Each row is a point. Each copy is the shape, with its points in the same order, turned, moved and blurred by noise. Say if it was mirrored as well.
(in the rows, 128 means zero)

Shape:
[[ 98 118 106]
 [124 190  93]
 [102 143  93]
 [131 119 125]
 [137 165  91]
 [135 104 161]
 [138  94 131]
 [161 171 142]
 [108 119 120]]
Copy 1:
[[111  89 151]
 [151  82  84]
 [127  76 131]
 [127 122 149]
 [160  91 109]
 [105 157 153]
 [126 136 169]
 [147 143  93]
 [113 104 149]]
Copy 1 is: only turned
Copy 2, 9 rows:
[[101 105 133]
 [129 145 192]
 [105 114 158]
 [117 136 114]
 [115 156 169]
 [143 133  82]
 [109 136  91]
 [160 174 142]
 [112 115 123]]
Copy 2 is: only turned
Copy 3 (9 x 3):
[[166 119 132]
 [128 167  79]
 [159 138 108]
 [127 111 137]
 [127 139  84]
 [112 106 172]
 [126  88 152]
 [ 82 148 116]
 [149 120 138]]
Copy 3 is: mirrored
Copy 4, 9 rows:
[[ 94 135 149]
 [ 93  87  86]
 [ 83 120 126]
 [124 147 128]
 [ 96 113  88]
 [158 155 143]
 [131 170 137]
 [151 110  85]
 [109 137 146]]
Copy 4 is: mirrored

Shape:
[[142 111 110 129]
 [151 186 120 129]
 [131 152 154 147]
 [158 136 145 108]
 [ 69 113  96 120]
 [130 189 138 125]
 [157  94 105 141]]
Copy 1, 7 rows:
[[123 133 108 146]
 [ 85 162 140  99]
 [107 123 162 120]
 [ 90 110 119 118]
 [192 136 120 117]
 [ 97 148 151  82]
 [119 133 103 172]]
Copy 1 is: mirrored
Copy 2:
[[134 130 133 101]
 [100 176 131 150]
 [111 124 124 160]
 [ 85 127 138 120]
 [159 127  62 101]
 [ 94 163 108 163]
 [144 122 156  93]]
Copy 2 is: only turned
Copy 3:
[[109 154 121 103]
 [ 98  89 156 127]
 [115 106 109 144]
 [113 105 108  94]
 [171 175 142 132]
 [121  81 146 138]
 [ 89 167 111  98]]
Copy 3 is: mirrored
Copy 4 (7 x 4):
[[127 121 116 153]
 [112 116 177 114]
 [116 114 129  97]
 [111 154 128 121]
 [198 103 126 146]
 [128 120 174  92]
 [117 121  99 165]]
Copy 4 is: mirrored

Shape (14 x 8):
[[113 158 151 154 113 127  76 156]
 [165 138 125 127 152  81 194 153]
 [130 114  97 159 130 147  85 147]
 [149 155 132 134 146 146  89 147]
 [140 142 128 138 132 101 116 160]
 [131 140 127 108 107  78 165  88]
 [110  98 151  91 108  89 155 101]
 [133 127 126 162 157 180 125 140]
 [ 92  99 162 118 127  84 116  99]
 [115 114 156 135 102  80 165  98]
 [149 143 120 134 121 122 176 155]
 [179 126 145 146 114  97 144 138]
 [131 146 119 165 157 137 113 113]
 [148 112 141 132 135 164  98 143]]
Copy 1 (14 x 8):
[[ 97 171 117 122  77 101 138 157]
 [ 85  86  64 160 162 135 118 123]
 [130 194 126 133 126 129 110 150]
 [106 164  99 101  97 144 124 138]
 [ 99 139  90 149 113 127 127 149]
 [143  84  98 151 147 114 177 121]
 [128  78 149 159 140 129 173 139]
 [ 97 169 133  98 142 129  92 120]
 [103 122 156 157 129 123 194 147]
 [111  93 130 168 142  98 171 119]
 [112 100  88 139 140 114  97 131]
 [107 119  94 172 114 130 125 103]
 [106 173 105 110 146 122 138 118]
 [111 158 143 119 105 154 106 127]]
Copy 1 is: only turned
Copy 2 (14 x 8):
[[180 116 172 151 166 118  95 144]
 [123 158 131 140 139 171 163  68]
 [142  89 172 144 125  98 130 144]
 [161 128 161 144 152  86 109 112]
 [152 132 169 147 149 136 142 115]
 [ 98 182 127 115 155 167 123 137]
 [113 158 105 108 177 158 150 153]
 [141  81 121 142 132  97 108 104]
 [115 127 135 111 208 150 133 166]
 [106 148 117 137 179 182 126 147]
 [143 147 119 147 119 154 130  94]
 [120 153 145 179 157 148 141 111]
 [121 104 157 130 148 109  93 104]
 [148 109 128 149 151  84 132 128]]
Copy 2 is: mirrored
Copy 3:
[[168 153 150 150 176 171 138 131]
 [121 139  67 116 156  89  64 134]
 [152  86 149 147 169 142 141 147]
 [129 120 132 165 155 167 104 149]
 [145 148 124 134 169 137 103 144]
 [111 136  87  59 135 122 117 109]
 [108 162 128  76 124  90 133 103]
 [148  86 122 176 132 142 129 124]
 [142 164 141  83 111 108 144 125]
 [136 158  87  77 129  99 143 105]
 [123 119  84 134 172 113  97 105]
 [110 145  75 129 168 122 122 155]
 [163  97 116 133 131 150 108 147]
 [119 114 141 167 145 146 143 143]]
Copy 3 is: mirrored
Copy 4:
[[145 153 133 148 160 168  75 114]
 [142  40 115 100 109 121 111 122]
 [119 148 131 181 158 121 114 119]
 [109 132 110 140 161 155 104  99]
 [145 111 120 133 133 139  97 108]
 [124 100 166  76  87 139 124 138]
 [156 133 142  90  85 140 141 163]
 [105 116 109 157 189 140 131 148]
 [170 160 140  86 122 124 121 154]
 [148 116 160  87 107 131 104 178]
 [127  62 120 141 120 148 116 140]
 [115  97 106 115 107 126  78 142]
 [108 123 146 125 181 126 115 121]
 [110 147  87 148 155 146 126 136]]
Copy 4 is: only turned

Shape:
[[152 158  95 103 140  89 121  95 110]
 [147 105 109 139 119 129 121 125 139]
 [126 157  94 147 123 144 126 107 149]
 [126 113 117 197 130 129  92 168 142]
 [123 121 122 106 147 119  97  95  95]
 [169 116  97 134 129 115 147 119 132]
 [107 110 137 107 114 162 161 124 107]
 [110 129 109  99 118 152 105 125 187]
 [134  84  79 122 182 161 108  93 149]
 [128 130 157 155 158 162 124 133  82]
 [139 169  59 122  74 130 150 126 162]
 [165 142 146 105 140 129 144 127 106]
 [ 74 141 129  80 141 134 169 119 132]
 [102 103 160 174 156 159 138  96 117]
 [166 143 132 168 121  93 166 110 112]]
Copy 1, 15 rows:
[[139 115 137 146 191 154 141 112 163]
 [110 148 103 110 147 130 125 129 129]
 [130 119 113 126 141 154  97  97 121]
 [103 120  89 128 128 121 116 160  69]
 [131 149 161 132 181 114 135 118 131]
 [123 139  98 109 156 154 125 139 161]
 [ 96 148 169  94 121 117  96 117 154]
 [110 130  96 122 138  92 105  62 134]
 [169 162 103  86 183  96  91 117 123]
 [122 153 172 143 130 122  86 167 114]
 [ 86  94  90 111 150 178 104  71 152]
 [113 151 143 153 146 134 113 142 178]
 [126  99 172 106 122  97 106  91 173]
 [154 161 160 108 100 118 107 145 100]
 [130 129 127 135 122 186 143 159 155]]
Copy 1 is: only turned
Copy 2, 15 rows:
[[162 135 105  67 138  96 145 114 132]
 [137 150 126 114 124 155 126 132 127]
 [125 150 158  84 110 130 160 138 122]
 [123 168 165 157 117 136 107 136  84]
 [144 136 113 119 128 102 141  93 161]
 [141 143 110  81 125 147 110 144 126]
 [103 102 138 121 140 146 134 145 182]
 [106 141 124 118 129 164 198 126 117]
 [ 92 177  89 109  76 140 143 106 149]
 [ 95 122 166 126 131 109  90  99 154]
 [146 156 147  60 144 148 179 190 118]
 [122 107 123  80 161 130 109 108 139]
 [ 97  73 115 111 130 113 175 151 159]
 [105 106 164 138  76 135 108 107 156]
 [164 109 148  74 118 129  85 141 118]]
Copy 2 is: only turned
Copy 3:
[[129 167 152 144 103 115 123 113 184]
 [129 125 103 116 115 132 108 125 137]
 [142 130 139 150 134 126 117  98 118]
 [112  99 121 135 123 147  92 173  94]
 [157 136 125 136 128 101 117 149 188]
 [112 148 118 107 100 116 112 110 139]
 [178 139 119  75 150 107 139 127 129]
 [156 115  92 151 142 160 153 102 137]
 [128 117  63 157 133  73 131 116 147]
 [133 136 142 100 178  91 105 173 135]
 [156 168 138 141  99 161 122  63 102]
 [119 167 141  89 146 121 130 131 168]
 [181 137 142 108 138 112 195 120 144]
 [142  80 133  99 164  77 114 147 129]
 [103 137 177  85 106 113 101 114 138]]
Copy 3 is: mirrored
